Each row is a point. Before rounding, the points of a table are all equally far from one centre. They may lie mostly on one side of it. Where is the centre, to within rounding?
In the rows, 128 means zero.

Points:
[203 133]
[179 101]
[199 122]
[104 138]
[158 94]
[114 114]
[103 147]
[156 94]
Centre: [154 144]

Points, 7 rows:
[167 112 77 107]
[112 113 114 137]
[148 119 48 81]
[105 147 139 106]
[159 74 118 95]
[97 119 156 74]
[149 81 63 99]
Centre: [119 112 100 79]

Points:
[131 121 121 174 187 131 112 75 109]
[94 75 196 109 146 124 114 75 78]
[128 141 192 125 159 189 133 137 146]
[95 160 156 103 120 132 76 100 104]
[146 123 111 136 196 119 157 89 78]
[81 104 146 146 142 159 110 194 104]
[129 100 127 128 190 95 49 148 133]
[85 106 146 89 204 139 168 81 137]
[140 82 184 131 174 146 73 142 74]
[163 125 138 43 149 105 155 115 136]
[140 46 114 118 141 108 165 145 79]
[96 114 197 139 157 75 145 149 73]
[105 115 126 192 137 152 123 127 92]
Centre: [120 104 147 115 155 121 126 128 123]

Points, 17 rows:
[161 87 120 138 133 185 98 153 92 154 120 100]
[123 56 92 157 144 147 113 148 118 173 119 182]
[127 93 157 170 112 127 71 150 150 159 137 73]
[116 128 187 164 144 100 54 80 144 117 99 123]
[135 101 146 87 120 64 94 193 77 112 129 165]
[93 114 129 95 56 98 84 122 126 137 126 130]
[169 109 128 75 78 85 50 126 136 115 107 133]
[162 94 187 92 119 142 129 113 151 187 123 197]
[139 154 174 87 87 147 83 189 133 179 123 132]
[157 84 156 196 160 92 98 118 101 156 50 146]
[78 112 170 178 74 79 68 155 118 154 117 143]
[155 111 169 121 115 135 157 136 68 176 68 143]
[97 124 188 93 102 99 102 95 144 149 76 202]
[104 120 169 132 145 153 40 127 98 181 150 190]
[187 110 118 147 132 139 71 82 144 127 93 116]
[160 137 154 148 109 101 90 134 44 139 147 148]
[151 126 136 132 88 140 119 72 142 163 119 131]
Centre: [137 102 158 129 126 120 86 146 123 142 100 155]

Points:
[145 126 136 126 60 108 119 111 97 111 141 152 131 110 66 73 101 169]
[105 121 103 96 127 98 42 169 119 98 177 131 122 138 74 87 120 194]
[89 76 98 163 115 73 83 149 117 147 179 160 106 96 147 78 142 128]
[62 121 152 166 119 107 54 143 155 141 124 162 158 130 89 94 97 152]
[110 152 133 157 120 129 83 153 182 120 172 195 97 129 33 96 121 198]
[104 110 131 181 132 155 96 140 149 61 169 122 137 87 114 118 151 210]
[96 70 155 123 62 106 73 168 80 119 171 183 137 129 101 79 127 163]
[132 107 172 167 138 61 105 165 155 165 159 144 107 148 144 102 104 125]
[109 135 131 115 115 119 24 147 144 166 185 198 68 115 84 100 146 155]
[74 94 120 163 151 118 82 137 143 87 133 109 139 113 124 69 150 193]
[134 132 102 121 141 78 67 121 132 96 160 125 154 124 104 158 144 190]
[124 138 163 170 112 135 87 165 159 65 202 145 86 136 100 61 177 208]
[110 142 98 156 115 89 119 134 149 114 225 158 69 143 93 130 142 172]
[129 94 152 151 129 90 126 116 100 100 156 154 99 112 26 94 123 173]
[122 165 177 178 156 94 88 115 132 96 142 157 124 142 112 130 126 195]
[153 146 131 143 117 165 109 177 143 102 200 141 91 97 80 87 87 152]
[122 82 137 136 100 78 60 126 165 196 169 174 130 168 88 112 167 182]
[94 133 116 141 82 59 95 149 145 163 168 164 153 173 102 112 123 155]
[115 79 107 127 111 102 96 161 211 106 125 128 98 112 154 77 146 166]
[95 111 123 197 144 92 57 108 132 146 174 161 97 114 113 105 107 125]
[122 137 183 138 148 97 100 109 126 151 156 175 140 91 53 93 196 179]
[93 147 158 173 143 130 111 97 166 150 172 167 128 130 87 145 113 147]
[100 112 116 159 87 157 105 134 168 140 118 181 90 147 101 101 170 106]
Centre: [130 113 146 145 108 113 88 149 147 125 162 149 115 116 101 102 150 161]

Points:
[74 109 169 129 77 72 101 182 128 129 129 138 120 171 144 148 60 185 128 121 140 154 60 135]
[103 155 117 92 70 115 18 167 146 84 124 112 146 138 90 146 88 162 134 122 163 159 68 141]
[55 138 146 138 77 46 85 142 175 111 124 116 177 154 114 134 95 178 164 115 181 162 87 165]
[96 162 137 136 56 148 37 193 119 121 168 110 102 102 90 127 138 165 148 143 153 142 109 135]
[116 147 153 133 51 113 92 156 104 108 175 115 131 168 133 155 103 212 132 88 113 171 90 147]
[121 138 179 119 71 81 67 147 165 136 80 151 170 122 160 123 158 170 121 111 138 197 74 139]
[46 118 158 88 77 146 81 165 174 163 119 88 112 125 117 116 94 156 121 128 157 130 76 176]
[91 116 155 119 115 136 85 207 135 83 110 90 121 167 116 195 90 157 131 112 127 150 98 168]
[34 108 150 78 78 133 79 168 135 88 114 126 150 157 102 165 158 168 149 102 129 131 124 117]
[94 135 146 100 139 105 95 167 144 138 95 59 150 154 105 142 114 171 99 146 132 99 129 102]
[94 147 115 154 114 110 102 183 115 92 101 89 128 132 125 147 126 184 145 115 149 147 68 200]
[95 151 88 122 54 105 85 156 106 151 174 112 138 166 97 117 94 140 137 100 121 166 84 164]
[105 117 117 105 68 135 45 174 109 149 102 113 131 164 135 189 144 142 150 118 101 152 104 191]
[75 135 123 105 52 127 61 183 105 123 134 132 148 132 128 144 133 148 126 78 134 140 76 178]
[87 114 180 153 85 104 90 185 148 132 131 149 137 152 78 108 143 191 167 191 193 162 130 163]
[91 157 124 135 58 114 78 189 135 126 146 127 139 125 126 124 108 136 131 102 120 96 78 192]
[112 158 129 79 104 145 93 165 117 136 105 105 98 161 179 166 123 100 151 131 150 147 89 158]
[98 165 141 111 60 89 87 195 143 115 116 110 102 188 95 113 118 192 174 131 120 126 61 162]
[79 128 196 115 86 143 60 197 147 130 144 100 166 147 128 152 98 107 165 141 151 178 63 157]
[82 163 170 172 117 115 129 131 138 136 147 131 115 169 85 107 135 216 133 116 124 161 72 175]
[47 121 172 151 86 141 52 173 139 133 98 120 94 97 127 124 110 156 149 142 90 170 123 145]
[44 177 118 102 92 145 58 156 163 153 120 95 132 167 93 120 86 135 143 133 125 164 94 168]
[139 138 132 148 87 108 27 191 159 133 145 133 148 121 72 151 137 171 142 160 115 109 87 175]
[110 166 137 115 47 103 54 169 153 100 123 142 160 165 149 117 100 173 161 98 144 138 62 143]
[32 122 131 136 67 98 30 174 131 121 123 112 90 127 116 138 129 171 150 135 107 159 77 142]
[89 110 173 143 88 113 75 190 166 142 122 101 151 190 124 126 139 211 170 118 141 130 63 168]
[117 115 190 119 57 131 69 155 120 157 85 106 133 153 100 123 77 174 189 100 128 110 97 154]
Centre: [110 128 155 123 93 109 92 132 147 127 128 120 127 144 109 143 130 147 145 141 137 152 105 141]

Points (31 x 24):
[135 105 150 134 102 188 141 86 134 106 130 163 123 151 78 53 173 141 97 157 128 117 132 181]
[157 123 152 137 103 167 148 97 164 185 99 147 110 175 95 85 216 148 83 141 121 145 144 141]
[91 102 146 163 103 188 110 93 143 125 139 167 111 171 169 84 188 141 103 138 59 139 92 135]
[123 142 95 135 107 214 121 106 135 163 119 163 120 131 174 77 147 195 120 140 153 146 136 152]
[95 138 122 166 88 153 115 97 151 134 160 200 189 140 123 100 221 192 84 129 113 151 127 152]
[99 90 133 151 134 172 94 103 160 178 160 145 89 157 111 87 152 159 109 122 140 107 147 139]
[124 112 137 162 80 183 162 60 200 133 104 152 177 110 110 58 205 155 144 126 143 133 133 115]
[88 125 113 147 63 186 160 77 153 147 107 201 159 145 109 80 192 196 92 167 98 136 134 134]
[107 112 133 106 132 171 109 60 140 121 105 160 189 128 123 91 176 212 110 142 173 146 122 133]
[112 94 118 124 111 160 129 92 151 179 128 149 189 187 65 72 189 169 102 159 138 148 141 155]
[75 136 155 133 101 153 114 126 195 148 135 103 159 186 130 40 206 203 101 128 135 147 120 170]
[143 106 124 105 105 189 146 111 154 178 109 140 156 150 141 101 202 148 53 138 84 144 178 119]
[89 116 158 74 111 203 129 76 143 157 119 140 130 173 102 103 170 171 103 137 134 139 70 138]
[113 140 146 129 77 173 137 89 145 155 154 176 181 183 112 93 179 208 96 147 158 144 155 137]
[122 118 163 151 99 152 67 86 140 143 124 165 164 151 163 122 162 172 99 133 112 123 133 176]
[93 92 108 128 99 144 107 76 117 151 113 165 176 190 83 69 190 151 85 149 96 110 98 134]
[119 116 116 135 82 183 94 29 148 173 108 124 136 140 112 81 169 181 89 150 160 135 149 128]
[118 114 114 167 76 99 120 103 165 160 148 146 167 170 125 95 208 148 116 146 138 128 175 96]
[148 114 147 99 88 167 150 111 180 161 117 179 154 170 94 86 202 185 102 150 121 109 90 171]
[106 158 109 135 127 156 151 92 132 172 163 145 131 149 143 80 151 133 117 148 185 112 129 180]
[108 122 138 127 31 161 160 99 160 166 171 167 169 190 131 79 162 182 97 125 117 156 134 161]
[154 91 130 123 112 168 129 98 139 130 131 154 104 168 97 102 198 145 72 135 134 173 126 90]
[92 158 132 131 88 160 149 133 159 142 123 190 166 176 155 80 149 130 105 122 105 158 176 102]
[149 124 89 111 99 130 137 108 151 208 121 142 126 165 148 127 170 172 116 129 105 157 90 152]
[78 82 118 122 41 175 137 75 147 123 156 158 124 166 155 125 205 162 100 148 157 147 116 130]
[98 110 144 120 104 212 136 75 165 159 114 144 154 188 151 138 184 180 118 121 145 154 158 144]
[101 118 142 162 57 208 156 110 189 114 131 166 162 132 156 58 202 133 100 158 127 142 107 168]
[75 111 124 102 114 165 166 47 159 136 140 158 160 155 128 89 158 189 77 139 103 88 129 193]
[113 140 132 129 77 171 117 48 133 164 142 136 191 158 140 82 183 199 90 165 165 136 133 160]
[123 109 107 122 107 203 118 106 133 202 136 143 147 154 138 50 186 161 102 177 101 108 120 174]
[86 148 121 145 112 137 140 124 128 143 155 145 149 192 143 71 228 157 86 181 120 123 134 171]
Centre: [105 120 118 121 100 152 135 97 161 138 130 137 146 141 137 78 180 154 105 124 120 135 123 136]

Points (31 x 24):
[149 120 113 129 168 111 106 159 154 126 156 161 176 98 90 74 168 144 21 87 92 138 154 137]
[113 128 131 91 130 143 112 159 136 171 99 141 142 98 105 142 134 129 7 124 108 172 136 106]
[151 146 143 146 156 142 129 133 145 156 141 174 143 95 108 190 164 150 85 64 150 133 135 131]
[149 148 143 83 166 117 131 121 113 137 152 182 124 67 155 165 122 135 110 104 110 181 183 126]
[148 160 135 113 182 130 124 167 139 133 145 176 191 98 110 103 156 149 71 40 106 119 152 131]
[98 135 85 105 149 116 123 193 96 155 143 144 119 73 134 93 127 171 82 97 145 137 172 158]
[136 147 128 134 183 143 126 168 129 171 154 133 162 64 138 127 176 191 46 57 142 145 119 143]
[132 124 105 151 183 63 108 124 154 137 141 129 137 56 125 77 164 125 38 122 127 144 152 155]
[132 166 104 150 161 135 125 197 111 151 117 159 140 90 146 154 128 159 67 75 99 136 170 132]
[106 130 99 103 149 89 121 191 130 141 169 146 152 64 111 130 178 154 81 68 155 120 156 145]
[175 134 126 101 113 120 108 183 159 142 163 185 141 68 139 130 160 116 42 78 118 160 132 163]
[122 148 153 127 146 85 115 187 146 125 153 163 163 73 165 131 125 175 31 95 137 130 139 165]
[140 153 122 148 171 158 81 200 126 171 146 158 168 97 92 109 184 128 86 75 124 165 166 135]
[125 145 147 68 114 142 83 162 124 108 175 182 172 115 120 132 163 124 105 119 132 122 161 141]
[162 183 110 114 173 129 113 151 113 171 127 113 196 82 124 76 132 136 95 58 151 153 137 148]
[154 131 108 133 167 124 142 203 109 183 157 128 189 115 126 71 134 143 72 93 127 147 144 151]
[118 171 157 86 168 140 117 165 92 162 115 104 163 77 132 130 150 145 54 78 148 165 181 113]
[114 163 139 135 165 98 106 160 149 194 131 114 178 75 122 83 185 161 62 113 118 110 186 116]
[137 152 118 82 162 96 110 198 142 154 156 145 189 59 150 118 194 130 49 83 109 158 139 149]
[134 151 128 148 169 123 105 161 145 167 177 149 170 99 80 95 181 150 47 144 84 170 95 113]
[104 132 113 130 162 90 140 118 125 185 128 124 147 24 148 113 154 138 65 92 105 146 143 142]
[161 155 137 132 155 135 84 161 116 153 128 102 152 85 139 165 167 115 94 49 135 164 104 140]
[173 136 114 115 180 168 146 127 150 152 179 123 159 44 120 102 188 127 67 113 125 126 166 146]
[145 144 176 108 157 93 128 136 147 188 107 147 140 62 151 128 147 150 60 91 109 214 160 117]
[144 97 143 91 173 99 98 177 115 172 117 158 195 74 137 83 156 153 70 93 115 146 155 139]
[144 176 154 113 150 114 92 111 125 151 129 104 132 73 103 151 186 184 86 114 121 117 156 195]
[124 131 97 95 175 124 106 145 145 172 147 187 171 81 155 149 165 132 24 144 124 158 159 158]
[117 157 129 106 179 79 91 184 98 150 118 152 147 67 106 102 197 157 73 87 128 142 132 152]
[128 158 163 103 134 163 124 153 130 131 137 180 180 99 145 106 148 131 35 81 142 119 157 163]
[132 129 142 64 171 135 128 159 151 206 174 124 179 125 134 123 122 128 65 115 133 139 161 194]
[155 149 101 148 147 140 117 140 110 151 127 109 139 85 129 118 163 117 88 75 63 175 189 121]
Centre: [135 151 133 111 156 124 111 146 150 146 145 130 141 100 127 116 144 143 86 118 120 153 141 140]

Points (29 x 24):
[134 115 118 140 165 189 80 158 137 138 76 161 152 112 102 69 67 96 146 116 57 164 123 127]
[87 96 101 92 175 162 139 121 173 130 158 180 119 96 148 118 47 83 158 138 79 147 128 115]
[141 101 105 99 137 159 103 190 142 156 127 101 151 140 122 75 81 116 191 179 55 116 143 122]
[87 59 80 123 193 134 103 166 106 143 141 121 155 119 138 95 80 98 148 162 137 130 115 152]
[80 82 103 107 147 138 73 152 132 175 135 135 130 90 110 139 66 75 107 108 88 152 163 104]
[151 70 137 79 129 115 101 172 109 139 113 125 128 113 76 70 102 94 145 156 33 133 134 136]
[144 142 100 145 189 106 128 157 147 156 144 135 133 113 91 96 104 88 206 202 76 123 125 147]
[123 80 126 89 131 157 134 121 108 134 106 126 163 103 118 47 45 125 126 180 90 148 124 136]
[109 97 120 115 174 130 96 126 88 138 114 126 185 147 132 162 75 102 173 108 32 118 129 159]
[87 91 85 69 140 151 92 131 97 121 97 129 153 53 148 100 57 113 121 138 89 156 139 121]
[110 126 87 98 136 138 106 145 99 102 141 164 143 87 142 149 59 112 167 151 69 155 151 86]
[136 124 89 109 137 157 84 146 129 157 96 123 194 107 92 132 81 151 141 165 38 156 145 134]
[116 153 140 92 150 174 70 134 157 165 145 129 157 114 169 73 78 86 158 148 113 163 127 119]
[128 141 119 102 109 145 103 133 103 178 117 117 134 113 147 122 59 50 133 187 19 114 170 125]
[130 148 65 58 125 113 94 88 91 156 102 113 134 63 178 101 101 98 146 119 70 153 155 140]
[141 159 103 106 107 204 99 165 121 117 94 131 171 91 150 126 28 58 147 130 58 149 140 159]
[142 128 45 90 140 183 119 98 150 154 155 81 116 165 118 132 76 40 165 161 41 105 158 118]
[95 156 52 79 153 126 109 145 121 64 102 95 124 110 146 126 71 126 168 142 68 158 201 159]
[135 137 95 130 167 176 82 122 101 175 112 152 142 78 147 105 88 88 168 194 61 165 187 133]
[104 118 114 62 189 161 131 115 151 136 126 104 145 95 101 132 57 108 67 150 46 169 138 137]
[124 112 77 137 156 118 77 134 108 180 143 115 132 102 173 113 70 112 146 143 74 140 170 135]
[83 123 75 103 156 128 94 125 94 173 94 114 116 117 108 104 52 93 158 192 112 138 100 96]
[112 131 104 129 153 143 126 103 113 127 157 123 132 113 135 47 37 101 146 152 99 153 158 108]
[150 111 137 93 153 135 97 150 113 122 139 112 157 95 128 81 58 97 201 182 100 106 160 130]
[136 126 99 104 159 99 124 122 130 225 129 127 156 60 91 107 131 82 132 184 76 165 153 157]
[119 154 37 78 158 158 93 136 144 150 159 126 137 71 87 116 67 91 172 165 80 168 136 179]
[84 147 104 112 133 98 92 164 136 152 97 135 125 152 97 121 55 82 137 142 52 126 107 93]
[94 94 126 101 117 116 83 133 140 162 90 139 162 136 109 83 86 118 166 84 99 142 139 95]
[118 85 50 97 133 129 104 146 99 102 137 109 165 104 105 141 29 73 111 146 120 177 156 175]
Centre: [121 125 102 101 139 152 143 126 133 130 95 114 132 126 117 127 119 66 146 142 100 148 146 154]

Points:
[109 147 79 83 173 181 123 153 108 56 138 141 157 159 132 169 171 98 144 122 84 152 119 100]
[119 141 85 124 178 132 146 186 138 70 147 110 112 179 130 167 142 128 189 155 78 175 113 74]
[110 162 79 123 164 142 136 156 138 79 144 141 82 163 101 170 177 126 186 140 72 150 130 153]
[97 170 96 102 146 127 142 178 132 94 165 141 96 171 122 200 170 122 186 113 60 200 113 106]
[140 150 120 101 126 155 154 132 183 82 125 156 86 221 140 186 169 123 180 98 96 170 132 125]
[116 119 111 59 162 159 140 129 187 114 150 142 109 216 118 171 161 130 165 123 73 174 90 99]
[80 167 67 135 171 144 126 122 125 91 151 112 100 161 134 146 158 151 150 119 49 133 114 100]
[116 149 81 84 135 140 163 115 119 89 166 146 125 182 112 195 141 119 185 128 59 186 129 145]
[124 172 96 126 142 140 172 206 161 136 134 153 93 169 99 161 200 92 179 122 109 164 82 112]
[106 145 60 72 175 151 135 133 137 63 121 129 125 165 116 140 174 134 182 155 111 121 107 128]
[112 145 89 98 163 132 117 132 174 72 124 153 107 185 118 174 129 108 159 133 61 169 128 73]
[114 146 107 137 174 129 138 162 140 44 140 132 130 174 134 182 151 99 209 122 79 144 136 103]
[124 153 88 100 152 124 163 149 157 70 110 121 148 165 83 158 141 106 204 115 78 181 129 101]
[99 138 99 82 171 122 126 139 161 112 136 136 93 201 180 181 166 116 201 133 91 137 116 158]
[129 154 81 105 200 151 151 150 151 140 125 116 112 177 125 184 173 134 142 128 50 132 116 90]
[128 131 119 93 172 133 171 173 148 80 151 122 104 160 97 172 191 114 177 170 65 155 123 125]
[108 164 104 81 159 137 188 142 142 112 159 159 113 182 107 140 125 109 145 138 43 167 85 74]
[148 135 113 79 155 118 160 149 181 74 177 160 89 182 129 163 144 124 177 107 61 178 142 118]
[115 164 86 122 169 133 133 115 134 78 157 126 122 182 109 181 168 135 215 136 80 137 90 116]
[139 150 111 114 159 136 184 134 129 91 135 138 133 191 117 189 143 136 181 131 39 173 135 73]
[147 161 76 90 168 137 143 140 161 80 181 138 119 197 109 180 169 124 168 113 71 148 113 125]
[107 146 99 104 162 182 174 159 187 69 147 142 151 175 133 183 165 137 193 160 82 175 130 100]
[125 153 123 61 161 155 144 145 147 131 130 139 132 158 109 202 164 63 142 127 55 151 122 106]
[135 130 104 120 154 102 161 95 139 90 105 107 119 168 127 154 180 141 161 133 42 171 108 110]
[138 188 143 91 146 121 137 145 160 91 134 158 105 199 126 194 152 96 208 115 95 161 87 126]
[74 132 88 92 179 97 136 143 129 116 163 147 107 186 135 185 131 154 177 151 64 172 107 67]
[146 159 77 88 179 143 130 166 116 68 138 149 127 180 122 168 145 115 158 106 60 167 119 123]
[123 181 122 112 146 130 120 160 148 77 129 126 99 206 136 205 149 124 180 120 72 171 95 110]
[90 167 106 109 182 156 187 151 162 70 172 159 115 169 141 130 156 114 163 187 94 121 126 113]
Centre: [112 135 131 114 130 131 148 147 139 128 145 147 137 142 140 152 143 143 149 119 128 146 120 111]

Points (30 x 24):
[191 142 119 109 125 125 128 146 145 161 74 131 137 102 117 182 146 99 158 124 78 100 178 119]
[164 144 94 161 85 151 96 144 118 188 90 176 139 67 94 184 141 131 145 102 118 122 170 144]
[159 188 93 144 77 183 99 154 126 222 49 163 167 44 134 121 132 124 124 105 121 113 187 101]
[171 181 75 147 79 127 119 173 113 186 63 151 157 58 124 144 164 110 142 112 92 126 137 140]
[123 163 112 144 102 145 125 162 146 184 83 166 149 65 106 177 141 105 157 77 87 104 187 106]
[174 200 119 150 127 121 127 114 177 202 89 146 145 74 109 176 150 103 134 96 109 121 120 133]
[147 110 122 141 72 135 82 141 121 210 66 149 140 80 118 147 133 74 140 99 100 112 138 154]
[183 152 121 156 62 118 114 120 116 160 53 148 171 87 139 165 121 120 157 98 75 135 169 103]
[175 141 91 164 89 128 140 132 126 189 48 152 129 101 117 177 126 82 168 92 95 114 175 126]
[176 160 107 138 65 139 120 141 124 222 71 189 124 72 79 139 147 93 124 94 116 124 180 111]
[170 193 125 169 78 168 90 161 139 162 69 144 159 119 108 158 124 127 135 123 113 112 192 123]
[176 144 109 155 100 121 83 145 143 190 44 126 176 73 124 154 143 126 153 136 74 119 154 135]
[186 137 78 152 100 128 108 122 130 166 67 131 136 69 103 180 150 81 134 85 95 164 160 74]
[160 185 75 152 121 103 137 143 140 200 90 123 153 117 87 122 98 142 149 147 63 86 178 133]
[164 155 93 131 94 113 128 165 133 197 92 170 134 67 103 195 148 107 109 74 123 119 155 67]
[175 146 87 149 97 104 120 110 128 214 49 148 144 59 125 185 116 96 145 117 131 115 189 113]
[170 145 87 166 110 132 138 144 139 198 84 148 179 78 155 178 141 120 154 122 126 90 190 124]
[201 136 119 127 94 133 135 136 168 175 88 155 139 61 101 171 142 123 133 100 117 130 168 138]
[181 177 106 153 107 143 119 143 131 197 62 150 165 81 96 192 139 94 119 74 104 92 150 140]
[155 152 90 107 114 134 92 150 141 167 81 128 181 61 124 170 124 101 140 94 140 79 158 126]
[148 171 97 151 70 148 105 138 124 212 94 131 131 44 120 148 160 102 159 99 112 84 165 134]
[162 132 116 148 93 137 98 156 158 198 71 180 145 84 124 190 178 132 109 87 107 124 194 102]
[158 180 100 122 68 139 108 147 127 174 101 187 147 81 130 186 138 107 148 127 101 125 148 129]
[191 166 122 161 66 104 117 142 115 224 77 161 143 89 110 154 172 120 106 140 90 112 141 109]
[195 140 71 135 105 141 100 140 153 148 101 129 123 68 117 166 96 119 153 105 103 119 188 139]
[165 157 133 101 89 126 153 147 168 192 51 125 174 92 120 186 137 102 127 125 104 122 160 110]
[155 167 90 144 115 131 100 151 138 165 50 141 181 44 123 146 161 114 120 107 95 91 125 131]
[194 140 124 135 118 116 139 148 91 166 68 144 148 95 76 127 104 96 146 100 79 128 176 98]
[180 148 98 155 91 123 104 102 131 201 48 130 168 93 110 155 118 124 180 136 99 130 188 108]
[147 145 109 155 83 175 144 155 129 160 87 150 123 64 136 169 151 118 122 131 129 84 130 121]
Centre: [142 157 94 130 117 141 116 120 123 197 89 126 131 110 138 128 124 129 96 101 101 130 162 108]

Points (31 x 24):
[119 144 158 74 124 87 178 117 97 103 101 124 145 83 107 138 90 126 115 223 155 100 194 103]
[117 173 148 116 131 145 134 133 83 108 90 113 112 55 78 142 88 120 101 204 151 120 179 89]
[101 152 132 94 126 84 156 117 93 107 82 143 138 72 108 163 85 119 113 217 133 86 171 122]
[63 165 164 123 126 122 161 74 87 64 110 82 135 59 129 121 107 130 111 190 106 118 171 99]
[142 168 128 130 128 134 157 127 64 97 100 128 151 61 118 155 84 127 116 180 134 100 164 126]
[117 171 150 119 118 107 142 155 80 80 62 108 145 95 101 131 71 127 117 199 139 99 208 95]
[85 125 138 131 124 101 147 146 54 86 75 115 111 90 65 126 99 118 128 211 139 121 204 125]
[119 180 169 126 118 126 165 92 103 101 104 113 93 55 116 102 81 133 143 196 136 114 190 120]
[104 167 163 97 96 88 166 114 109 64 103 134 124 103 111 144 70 146 102 158 164 107 152 104]
[85 179 148 129 110 143 150 112 136 104 66 121 97 62 122 142 75 138 98 189 98 112 168 105]
[114 174 157 123 115 113 154 142 77 104 86 119 125 43 120 143 102 134 88 189 125 149 183 86]
[108 157 175 123 118 77 152 135 100 67 69 118 141 66 118 159 82 131 122 183 140 110 171 116]
[91 152 95 95 130 101 140 128 63 127 96 136 150 57 100 117 110 133 100 200 112 108 186 127]
[109 186 122 89 113 124 148 126 91 82 65 101 135 102 123 78 82 111 138 204 101 120 180 76]
[84 185 161 116 132 115 161 146 95 47 119 123 121 103 61 114 90 143 103 221 82 107 203 106]
[107 169 161 125 130 120 151 102 56 96 70 145 139 89 138 156 133 111 129 203 126 121 171 107]
[112 195 123 140 140 121 161 128 66 124 88 123 135 67 88 100 104 118 142 177 135 105 203 111]
[98 166 183 136 95 102 141 102 77 92 82 122 112 101 124 166 98 132 103 200 147 125 154 130]
[126 196 154 110 132 137 152 109 89 73 113 125 109 99 152 171 117 125 111 216 130 114 196 141]
[131 177 135 140 124 122 182 153 109 90 97 102 125 70 111 154 95 151 96 212 160 121 169 109]
[88 189 177 160 128 135 156 139 77 102 108 136 114 76 93 147 88 145 106 215 141 135 157 120]
[124 168 129 140 121 95 170 141 102 89 72 104 138 76 115 136 86 109 150 221 124 134 164 162]
[127 159 163 94 147 119 163 128 81 109 69 105 97 80 111 154 90 136 128 204 151 114 166 144]
[69 165 143 129 97 113 156 120 100 97 87 103 146 67 120 135 81 127 108 224 151 144 177 117]
[106 160 138 145 125 118 166 105 85 80 87 93 143 84 143 154 95 158 95 214 132 153 186 135]
[110 159 155 108 99 97 195 127 88 104 119 140 127 85 155 139 83 149 151 204 117 104 196 114]
[119 146 156 129 119 115 192 115 75 103 71 108 90 89 109 135 88 134 132 218 110 100 155 97]
[115 164 114 133 108 95 132 110 48 71 88 112 132 90 102 128 87 123 114 182 140 142 189 83]
[99 139 130 113 137 104 156 118 96 79 65 122 162 72 107 140 114 133 142 223 138 149 156 79]
[105 151 145 114 91 131 151 117 92 65 86 94 129 110 109 145 90 116 110 201 178 99 165 107]
[102 152 179 115 117 106 138 99 90 81 68 93 101 76 97 141 80 122 118 219 120 123 188 101]
Centre: [101 139 144 126 150 111 137 139 124 109 134 111 124 130 116 120 111 116 120 171 106 131 167 112]
